Rows are points. To make a cloud, some directions were put in groups of two or more. Within a group, all points are equally far from the middle, so they leave a hole (a ring in 2 directions, a hollow ball in 3). The other directions are filled evenly. Then the cloud was stretched, turned, moved and blurred a little. How many holes are there, and how many directions does each take, smallest first?
(in the rows, 128 means zero)

Cloud, 21 rows:
[[133  99 138]
 [149 153  78]
 [102 162  87]
 [131 182 121]
 [ 91 161 161]
 [ 95 179 142]
 [ 95 134 164]
 [119 134 100]
 [119 152 106]
 [ 93 153 152]
 [108 165 155]
 [111 168 151]
 [ 57 122 124]
 [ 91 139 125]
 [102 166 153]
 [ 72 184 144]
 [ 84 181  77]
 [139 119  83]
 [ 82 129 128]
 [134 142 110]
 [107 114 145]]
Holes: 0

Cloud (55 x 6):
[[136  90  65 116  98 112]
 [126  83  71 147  87 137]
 [147 132 109  89 132  95]
 [106 109 100 147  97 169]
 [133 182 130 114 162 160]
 [145  95 145 111 132 124]
 [ 94 177 111 130 135  96]
 [120 102 135 168 132 177]
 [146 159 107  95 156 103]
 [ 98 105  75 129 160 137]
 [120 184 119 133 173 142]
 [ 91 165 158  89 134 125]
 [ 93  93 118 121  81 128]
 [151 177  99 199 127 145]
 [120  80 116  89  80 142]
 [149 103 110 131  69 102]
 [161 108 128  98  76 123]
 [100 140  84 155 116 163]
 [131  82 150  96 100 160]
 [121 180  66 168 129 124]
 [147 175  90 180 111 147]
 [150 125 108  67  93 102]
 [152 123 113 181 139  97]
 [ 75 134 126  94 155 123]
 [137  93 121 150  80  94]
 [142  87 112  63  85 125]
 [148 104  50  99 122 116]
 [177 130 143 168  99 142]
 [139 168  77 139  84 121]
 [107  87 119  65 126 119]
 [135  88 154 100 134 158]
 [153 122 110 101 155 111]
 [143 172  65 148 108 130]
 [103 139 153 144  98 166]
 [140  86 156 119 120 154]
 [ 94 175  78 153 148 116]
 [148 162 142 106  83 128]
 [176 119  92 128  83 146]
 [124  93 153 152 118 170]
 [164 102 132 157 140 149]
 [ 98 162  78 122 166 155]
 [142  82  90 105  93 165]
 [114 104  80 141 157 166]
 [136  98 108 107 151 112]
 [130 170  78 171 122  86]
 [167  99  71 105 134 167]
 [164 148 144 152  76 129]
 [128 181  70 190 135 120]
 [ 84 136 150 104  93 134]
 [ 74 152 114  81 145 115]
 [ 99 120 154 129  93 163]
 [ 74 146 147 149 107 107]
 [ 78 147  88 153 100 115]
 [117  92  52  88 141 152]
 [111 104 115 101 101 179]]
Holes: 2 (2, 3)

Cloud, 84 rows:
[[122 100 170 151 140 171 132 162]
 [110 119 131 136 189  98  93 141]
 [113 148  60 138 102 111 100 102]
 [139 123 116 179  93 104 127  88]
 [135 138 102 203 145 156 116 176]
 [112 143 145 153  60 174  94  94]
 [130 172  90  77  95 156 162 122]
 [116 107  91 103 132 180 179 129]
 [152 104 117 157 164 121 142 183]
 [124 145 135 148  73 158 157 137]
 [145 149 137  81 158 155 126 157]
 [138 155 157 145 110 105 144 177]
 [138 127  87 155 146 130  65 167]
 [ 96  92 164 135 124 123 141  71]
 [156 176  89 128 119 142 101  75]
 [149  92 140 168 186 110 117 117]
 [168 135  65 125  75  91 134 110]
 [134 101 178 113 183 128 132 101]
 [121 126  85 111 124  99 149  80]
 [123 149 144  54  84 146 153  96]
 [103 135 108 132  81  98  92 107]
 [148 153  91 110 170  87 134 145]
 [121 139 118 141 113 164 182 127]
 [ 80  97 176 184 187 106 101 159]
 [114 150 128 142 137 147 125  69]
 [155 147 114 126 173  96  87 113]
 [146  83 119 148 187 102 132 124]
 [128 148 161 169 118 160 142 142]
 [146 136 125 139 169 132  59 100]
 [121 109 143 128  97  89  88 118]
 [ 99 176  98 135 107 147 108 143]
 [ 86 113  78 139 123 170 161 134]
 [159 113 114 149 134 171 128 176]
 [166 101 102 176 161 198 116 125]
 [110 112 157 180 133 150  84 185]
 [101 118 184 161 183 178 107 126]
 [ 97  96 123 172 190 137 114 167]
 [105 104 148 212 165 124  88 174]
 [117  95 145 120 162 154 123  86]
 [157 140 137 134 154 121  62 105]
 [169 105  93  91 182 105 135 105]
 [174 139 157 106 124 153 107 135]
 [100 128 153 128 124  79 188 143]
 [ 82  85 162 147 170 128 132 169]
 [142 110 142 110  87 160 179 133]
 [ 87 122 146  94  95  95 112 141]
 [109  77 170 194 140 111  79 122]
 [121 125  90 130  91 105  90 108]
 [161 188 122  89  87 141 150 135]
 [113 145 149 111 135 119 197 153]
 [196 177 118 120 116 128 111 102]
 [115 172 165  88 137 141 150 125]
 [146 112 180 187 162 128  96 112]
 [196 152 137 104 135 143 109 126]
 [118 121 105 166  75 103  98 113]
 [156 128  62 110  94 103 112 100]
 [107 134 176 166 174 131  99  88]
 [144  96 125 123 153 164 172 168]
 [167 124 107 127  78 157 123  91]
 [131 165 135 155  94 127 126 167]
 [172 131 115  71 139 151 122 102]
 [143 128 100 109 125 121 173  65]
 [174 134 153 137 142 156 145 159]
 [114  94 150 123 131 176 159 109]
 [111 109 137 138 104  98  81 140]
 [129 120  80 117 139 124  93 153]
 [197  96  88 133 123 113 132 110]
 [107 165 156  99  88 143 120  77]
 [118 101  89  92 133 144 197 148]
 [119 172 126 133  78 124 123 155]
 [141 160 108 108 158 158 169 137]
 [130 119 169 129  78  58 161 106]
 [112 126 156 137  96 183  75 123]
 [145 159 184 162  97 132 109 104]
 [ 95  99 187 180 157 120 110 184]
 [143 165  91 143 146 143  96  74]
 [201 150 109 147 140 148  83 114]
 [121 163 195 165 104 152 100 141]
 [144 145 143 190 130  92  64 131]
 [120 109  82 106 163 178 144 153]
 [120 101  93 128 108 124 190 148]
 [ 97  91 125 153 166 182 133 159]
 [145  95  84 128 194 109 129 131]
 [125 101 138 116 170 178 154 139]]
Holes: 3 (2, 2, 2)
